Every row gives one point. To make a cloud, some directions were put in groups of two or more. Within a group, all points are equally far from the middle, so they leave a hole (a ring in 2 directions, a hollow ball in 3). The other directions are filled evenly. Then the cloud was stretched, turned, moved and blurred a little. How many holes are there, and how many directions does each take, smallest first?

Cloud (13 x 2):
[[-0.26 -0.54]
 [-0.43 -0.24]
 [-0.38 -0.23]
 [ 0.64  0.09]
 [ 0.34 -0.17]
 [-0.03 -0.54]
 [ 0.36  0.03]
 [ 0.12  0.22]
 [ 0.45 -0.15]
 [ 0.46  0.02]
 [ 0.11 -0.67]
 [ 0.26 -0.62]
 [ 0.27 -0.21]]
Holes: 0

Cloud, 19 rows:
[[-0.03 -0.17  0.37]
 [ 0.37  0.24  0.51]
 [ 0.58  0.00 -0.24]
 [ 0.12 -0.19  0.44]
 [-0.21  0.22  0.26]
 [ 0.26  0.20  0.50]
 [-0.50  0.46 -0.45]
 [-0.43  0.21  0.16]
 [ 0.48 -0.52 -0.25]
 [-0.23  0.40 -0.36]
 [-0.17 -0.02 -0.68]
 [ 0.12 -0.59  0.06]
 [-0.06 -0.60 -0.31]
 [-0.34 -0.30  0.14]
 [ 0.29 -0.53  0.31]
 [ 0.33 -0.64 -0.10]
 [-0.72  0.08  0.03]
 [ 0.24  0.03  0.53]
 [ 0.14  0.40  0.21]]
Holes: 1 (2)

Cloud, 52 rows:
[[-0.29  0.20  0.00  0.35 -0.35  0.28]
 [-0.48 -0.02 -0.45  0.18 -0.23 -0.11]
 [-0.08 -0.73  0.16 -0.52  0.42  0.40]
 [-0.55  0.06  0.25 -0.73  0.18 -0.50]
 [-0.42 -0.25 -0.12 -0.78 -0.20 -0.04]
 [ 0.32  0.15 -0.59 -0.24  0.16  0.11]
 [ 0.34  0.59  0.07 -0.49 -0.07 -0.11]
 [-0.08  0.16  0.24 -0.72  0.42  0.23]
 [-0.08  0.32 -0.13  0.25  0.22  0.50]
 [-0.34  0.52  0.10 -0.30 -0.32 -0.36]
 [-0.07 -0.54 -0.11 -0.64 -0.37  0.17]
 [-0.17 -0.05  0.05 -0.75  0.17  0.51]
 [-0.27 -0.51 -0.08  0.04 -0.53  0.35]
 [ 0.08  0.58 -0.28 -0.10 -0.39  0.50]
 [-0.42 -0.02  0.55 -0.25  0.27  0.42]
 [ 0.03 -0.13 -0.64 -0.04 -0.24  0.79]
 [-0.51  0.22  0.44 -0.19  0.57 -0.01]
 [ 0.05  0.77 -0.13  0.01 -0.36  0.01]
 [ 0.06  0.14  0.44 -0.24  0.43  0.01]
 [-0.17  0.14  0.02  0.12 -0.15  0.73]
 [-0.68  0.09  0.66 -0.57  0.23 -0.25]
 [-0.77  0.34  0.04 -0.27  0.39  0.22]
 [-0.69 -0.84  0.47 -0.46  0.32  0.04]
 [-0.61  0.46 -0.05  0.16 -0.03  0.32]
 [ 0.13 -0.62 -0.25 -0.06  0.17  0.12]
 [-0.67  0.08 -0.24 -0.43  0.47  0.28]
 [-0.16  0.38  0.08  0.06  0.48  0.17]
 [-0.11 -0.36  0.06 -0.03 -0.54  0.07]
 [-0.25  0.09  0.34 -0.39  0.27  0.55]
 [ 0.17 -0.23 -0.05  0.25 -0.29  0.11]
 [-0.28  0.23 -0.09 -0.30  0.48  0.48]
 [-0.29  0.27 -0.22 -0.34 -0.12 -0.50]
 [-0.49 -0.33  0.01 -0.07  0.37 -0.37]
 [-0.11 -0.43 -0.25 -0.17 -0.06 -0.27]
 [-0.41 -0.68  0.64 -0.34  0.24  0.34]
 [-0.57  0.33  0.10 -0.23 -0.39 -0.14]
 [ 0.01 -0.29  0.69 -0.46 -0.04 -0.02]
 [-0.06  0.25 -0.58 -0.29  0.14 -0.26]
 [-0.38 -0.45 -0.05  0.38 -0.14  0.54]
 [-0.24  0.58 -0.17 -0.08  0.45 -0.21]
 [-0.03 -0.02  0.53 -0.15  0.22 -0.25]
 [-0.02 -0.06 -0.46  0.01  0.05  0.84]
 [ 0.12  0.43 -0.26 -0.53  0.31 -0.22]
 [-0.09 -0.44 -0.25  0.40 -0.25  0.46]
 [ 0.07  0.60 -0.20  0.17 -0.36  0.38]
 [ 0.43 -0.24 -0.39  0.09 -0.08  0.35]
 [-0.71 -0.12  0.38 -0.66  0.38 -0.44]
 [-0.54 -0.15  0.51 -0.18 -0.27  0.27]
 [-0.40 -0.65  0.08 -0.80 -0.07  0.10]
 [-0.30 -0.45  0.31 -0.44 -0.03 -0.41]
 [ 0.25 -0.16  0.09  0.14 -0.16  0.02]
 [-0.21 -0.30  0.31 -0.25 -0.38 -0.22]]
Holes: 2 (3, 3)
